Rows are points. Each copy is the shape, with its points in the same order, stretched, turned, moved and blurred by noise. Say if it was mirrored as well.

Shape (5 x 2)
[[ 0.14  0.38]
 [ 0.20 -0.13]
 [-0.55 -0.45]
 [ 0.18  0.32]
 [-0.51 -0.43]]
Copy 1 (5 x 2)
[[-0.31  0.17]
 [ 0.21  0.02]
 [-0.04 -0.76]
 [-0.21  0.16]
 [-0.11 -0.68]]
Copy 1 is: only turned
Copy 2 (5 x 2)
[[-0.29  0.35]
 [-0.07 -0.03]
 [ 0.77 -0.05]
 [-0.33  0.33]
 [ 0.68 -0.03]]
Copy 2 is: mirrored

Shape (7 x 3)
[[ 0.26  0.66 -0.15]
 [-0.19 -0.11  0.67]
 [ 0.02  0.70  0.29]
 [ 0.16 -0.26 -0.10]
 [ 0.20  0.52  0.30]
 [-0.47 -0.20  0.10]
 [-0.49 -0.28  0.44]]
Copy 1 (7 x 3)
[[-0.29  0.37  0.41]
 [ 0.61  0.51 -0.23]
 [-0.09  0.71  0.26]
 [ 0.22 -0.17  0.25]
 [ 0.12  0.56  0.28]
 [ 0.31  0.10 -0.33]
 [ 0.51  0.23 -0.41]]
Copy 1 is: mirrored
Copy 2 (7 x 3)
[[-0.01 -0.69 -0.39]
 [-0.29 -0.16  0.51]
 [-0.41 -0.74 -0.09]
 [ 0.46 -0.05  0.01]
 [-0.18 -0.66  0.00]
 [-0.18  0.24  0.07]
 [-0.31  0.19  0.37]]
Copy 2 is: mirrored
Copy 3 (7 x 3)
[[ 0.52  0.36 -0.13]
 [-0.31 -0.33  0.56]
 [ 0.19  0.43  0.38]
 [ 0.05 -0.44 -0.34]
 [ 0.29  0.23  0.26]
 [-0.44 -0.11 -0.03]
 [-0.60 -0.26  0.37]]
Copy 3 is: only turned
Copy 4 (7 x 3)
[[ 0.55  0.13 -0.20]
 [ 0.02  0.57  0.54]
 [ 0.56  0.59 -0.04]
 [-0.06 -0.23  0.29]
 [ 0.58  0.44  0.11]
 [-0.41  0.23  0.21]
 [-0.37  0.45  0.43]]
Copy 4 is: only turned

Shape (7 x 4)
[[-0.08 -0.11  0.10  0.52]
 [-0.42  0.06 -0.36 -0.07]
 [-0.79  0.22 -0.33  0.04]
 [ 0.21 -0.32 -0.41 -0.04]
 [ 0.52  0.05  0.60  0.51]
 [-0.06 -0.75  0.23 -0.04]
 [ 0.37 -0.25  0.20 -0.18]]
Copy 1 (7 x 4)
[[-0.27 -0.21 -0.24  0.22]
 [-0.03 -0.29 -0.15 -0.49]
 [-0.28 -0.36 -0.24 -0.75]
 [ 0.35 -0.17 -0.19  0.19]
 [-0.34  0.30  0.06  0.71]
 [ 0.04 -0.65  0.16  0.68]
 [ 0.24 -0.06  0.27  0.48]]
Copy 1 is: only turned
Copy 2 (7 x 4)
[[ 0.18 -0.24  0.33  0.49]
 [-0.17 -0.33 -0.09 -0.16]
 [-0.38 -0.67  0.11 -0.32]
 [ 0.16  0.16 -0.40  0.31]
 [ 0.73  0.40  0.58  0.51]
 [-0.37  0.47  0.18  0.65]
 [ 0.25  0.67  0.01  0.23]]
Copy 2 is: mirrored

Shape (7 x 4)
[[-0.21 -0.44 -0.11  0.02]
 [-0.19  0.41 -0.26 -0.51]
 [ 0.24 -0.35  0.25 -0.06]
 [-0.07  0.43  0.16  0.12]
 [-0.26 -0.56 -0.33  0.54]
 [ 0.39  0.36 -0.71 -0.51]
 [-0.02 -0.45  0.34 -0.21]]
Copy 1 (7 x 4)
[[ 0.18 -0.34 -0.31  0.20]
 [-0.66  0.26  0.02  0.60]
 [ 0.44  0.01 -0.18  0.15]
 [-0.07  0.02  0.38  0.44]
 [ 0.37 -0.91 -0.12 -0.20]
 [-0.77  0.33  0.20 -0.02]
 [ 0.59  0.01 -0.37  0.35]]
Copy 1 is: mirrored
Copy 2 (7 x 4)
[[ 0.05 -0.51  0.35 -0.24]
 [ 0.12 -0.19 -0.60 -0.32]
 [-0.21 -0.05  0.29 -0.19]
 [-0.28 -0.36 -0.38  0.20]
 [ 0.21 -0.89  0.53  0.17]
 [ 0.70  0.23 -0.47 -0.15]
 [-0.24 -0.14  0.31 -0.50]]
Copy 2 is: only turned
Copy 3 (7 x 4)
[[-0.01 -0.19  0.35 -0.16]
 [-0.70 -0.08 -0.42  0.18]
 [ 0.14  0.14  0.03 -0.38]
 [ 0.12  0.04 -0.20  0.29]
 [ 0.51 -0.56  0.75 -0.08]
 [-0.59 -0.53 -0.70 -0.20]
 [-0.14  0.28  0.11 -0.31]]
Copy 3 is: only turned
Copy 4 (7 x 4)
[[-0.07 -0.08 -0.38 -0.43]
 [ 0.62  0.35  0.04 -0.15]
 [ 0.07 -0.49  0.13 -0.37]
 [ 0.01  0.19  0.41 -0.08]
 [-0.37 -0.13 -0.63 -0.18]
 [ 0.97  0.12 -0.02  0.45]
 [-0.10 -0.41  0.00 -0.66]]
Copy 4 is: only turned

Shape (9 x 6)
[[ 0.37  0.46  0.20 -0.37 -0.03  0.09]
 [ 0.11  0.14  0.46 -0.18  0.51  0.33]
 [-0.15 -0.04 -0.41 -0.27  0.29  0.14]
 [-0.14  0.46 -0.47  0.04  0.05  0.38]
 [-0.06 -0.35  0.79 -0.62 -0.37  0.07]
 [ 0.32  0.18 -0.28  0.45 -0.09 -0.67]
 [-0.25  0.04 -0.30  0.02  0.33  0.17]
 [-0.69  0.13 -0.09 -0.16  0.18 -0.22]
 [-0.94 -0.70  0.17 -0.06 -0.14 -0.09]]
Copy 1 (9 x 6)
[[-0.07  0.65  0.59 -0.02 -0.05 -0.27]
 [ 0.11  0.55  0.26 -0.68  0.19 -0.18]
 [-0.30  0.10 -0.19 -0.07  0.56  0.13]
 [-0.27  0.67  0.02  0.15  0.18  0.54]
 [-0.05 -0.45  0.88 -0.42  0.24 -0.21]
 [ 0.63  0.00 -0.20  0.58 -0.27 -0.27]
 [-0.08  0.22 -0.24 -0.18  0.32  0.28]
 [-0.42 -0.10 -0.31 -0.26 -0.12  0.06]
 [-0.09 -1.06 -0.09 -0.39  0.31  0.43]]
Copy 1 is: mirrored
Copy 2 (9 x 6)
[[-0.02  0.62 -0.71  0.29 -0.25  0.23]
 [-0.21  0.43 -0.63  0.29  0.18 -0.03]
 [ 0.30  0.05 -0.38 -0.13 -0.22 -0.46]
 [ 0.03 -0.04 -0.72 -0.01 -0.58 -0.22]
 [-0.13  0.70  0.03 -0.57  0.02  0.21]
 [ 0.21  0.00  0.10  0.56 -0.58  0.03]
 [ 0.12 -0.08 -0.29  0.02 -0.24 -0.45]
 [-0.12  0.17  0.12 -0.25 -0.39 -0.79]
 [-0.01 -0.16  0.68 -0.88 -0.17 -0.65]]
Copy 2 is: only turned
Copy 3 (9 x 6)
[[ 0.60 -0.05  0.11 -0.31  0.04 -0.46]
 [ 0.33 -0.34  0.60 -0.19  0.23 -0.27]
 [-0.21 -0.12 -0.16 -0.12 -0.03 -0.24]
 [-0.19  0.40 -0.34  0.23  0.26 -0.24]
 [ 0.67 -0.38  0.63 -1.11 -0.13  0.28]
 [ 0.23  0.01 -0.24  0.62 -0.51 -0.25]
 [-0.39  0.03 -0.05  0.08  0.17 -0.11]
 [-0.39  0.47  0.08 -0.22 -0.35 -0.08]
 [-0.61  0.13  0.13 -0.63 -0.30  0.66]]
Copy 3 is: only turned
